Every row gives one point. Each copy is the shape, with its points in the same order, turned, moved and blurred by noise. Say if it was mirrored as well.

Shape:
array([[ 0.05, -2.25, -1.25],
       [-3.11, -2.55,  0.08],
       [ 0.47,  3.04,  3.53],
       [ 0.75, -1.40, -1.22],
       [ 0.56, -0.03, -3.83],
       [ 0.75,  1.10, -1.75],
       [ 0.03, -0.85, -2.11],
       [-0.06, -2.39,  1.49],
       [ 0.07, -1.90, -1.20]])
Copy 1:
array([[-1.92,  0.58, -1.54],
       [-3.03, -0.75,  1.95],
       [ 3.52, -3.84, -0.38],
       [-1.28,  0.53, -1.51],
       [-0.13,  3.04, -1.68],
       [ 1.29,  1.39, -1.34],
       [-0.62,  1.19, -1.21],
       [-1.99, -2.31, -0.95],
       [-1.65,  0.13, -1.48]])
Copy 1 is: only turned
Copy 2:
array([[-3.05,  0.85, -0.25],
       [-3.41, -2.23,  0.95],
       [ 3.65, -0.90, -1.25],
       [-2.06,  1.73, -0.18],
       [-1.86,  3.41,  2.03],
       [ 0.04,  2.47,  1.26],
       [-2.08,  2.16,  1.01],
       [-2.10, -1.00, -1.81],
       [-2.83,  1.01, -0.04]])
Copy 2 is: only turned
Copy 3:
array([[-1.44, -2.03, -1.03],
       [-2.92, -1.36,  2.03],
       [ 0.35,  4.87, -0.10],
       [-0.68, -1.53, -1.44],
       [ 1.75, -3.06, -1.09],
       [ 1.34, -0.60, -0.83],
       [ 0.03, -2.13, -0.84],
       [-3.08,  0.37, -0.61],
       [-1.25, -1.71, -0.92]])
Copy 3 is: mirrored

Shape:
array([[-0.51,  3.51, -0.45, -2.24],
       [-2.96, -1.80, -1.29,  1.96],
       [-2.78,  0.04,  0.74, -1.86],
       [-1.89,  2.42, -2.30,  1.83],
       [ 1.54,  0.46,  1.78, -3.24],
       [ 0.21,  0.63,  0.40, -2.00],
       [ 0.48,  1.91,  1.28,  2.29],
       [ 0.80, -0.91,  2.31, -0.61]])
Copy 1:
array([[ 2.83,  2.05, -1.01,  3.00],
       [-3.36,  1.61, -2.15, -0.03],
       [ 0.97,  0.82, -3.88,  0.81],
       [-1.69,  2.42, -0.47,  3.39],
       [ 4.14,  0.22, -1.19, -0.85],
       [ 2.34,  0.99, -1.15,  0.31],
       [-0.40, -1.25,  0.82,  1.90],
       [ 1.40, -1.12, -1.31, -1.39]])
Copy 1 is: mirrored
Copy 2:
array([[ 2.50,  1.77, -2.65,  1.36],
       [-1.20, -2.29,  2.47,  3.03],
       [ 1.32,  1.40,  1.62,  1.64],
       [-0.74, -1.35, -1.80,  4.01],
       [ 2.42,  1.56, -0.22, -2.29],
       [ 1.78,  0.50, -0.16, -0.60],
       [-2.34,  0.18, -1.51, -0.02],
       [-0.27,  1.14,  0.78, -1.77]])
Copy 2 is: mirrored
Copy 3:
array([[-2.82, -1.30, -0.72,  2.55],
       [-0.60,  0.33, -2.64, -3.79],
       [-1.94, -2.28, -0.21, -1.10],
       [-2.97,  0.97, -3.87, -0.05],
       [ 0.17, -2.15,  2.70,  1.36],
       [-1.21, -1.13,  0.28,  0.73],
       [-2.14,  2.52,  0.56, -0.11],
       [-0.38,  0.12,  2.35, -0.65]])
Copy 3 is: mirrored
Copy 4:
array([[-3.16, -2.36, -0.38, -0.83],
       [ 4.12, -2.15, -1.98, -0.04],
       [ 0.26, -1.26, -2.06, -2.81],
       [ 0.39, -4.35,  0.36,  0.78],
       [-1.97,  1.88, -0.76, -1.99],
       [-0.89,  0.09, -0.98, -1.02],
       [ 0.54, -1.75,  3.07, -0.55],
       [ 0.93,  1.80,  0.63, -1.99]])
Copy 4 is: only turned
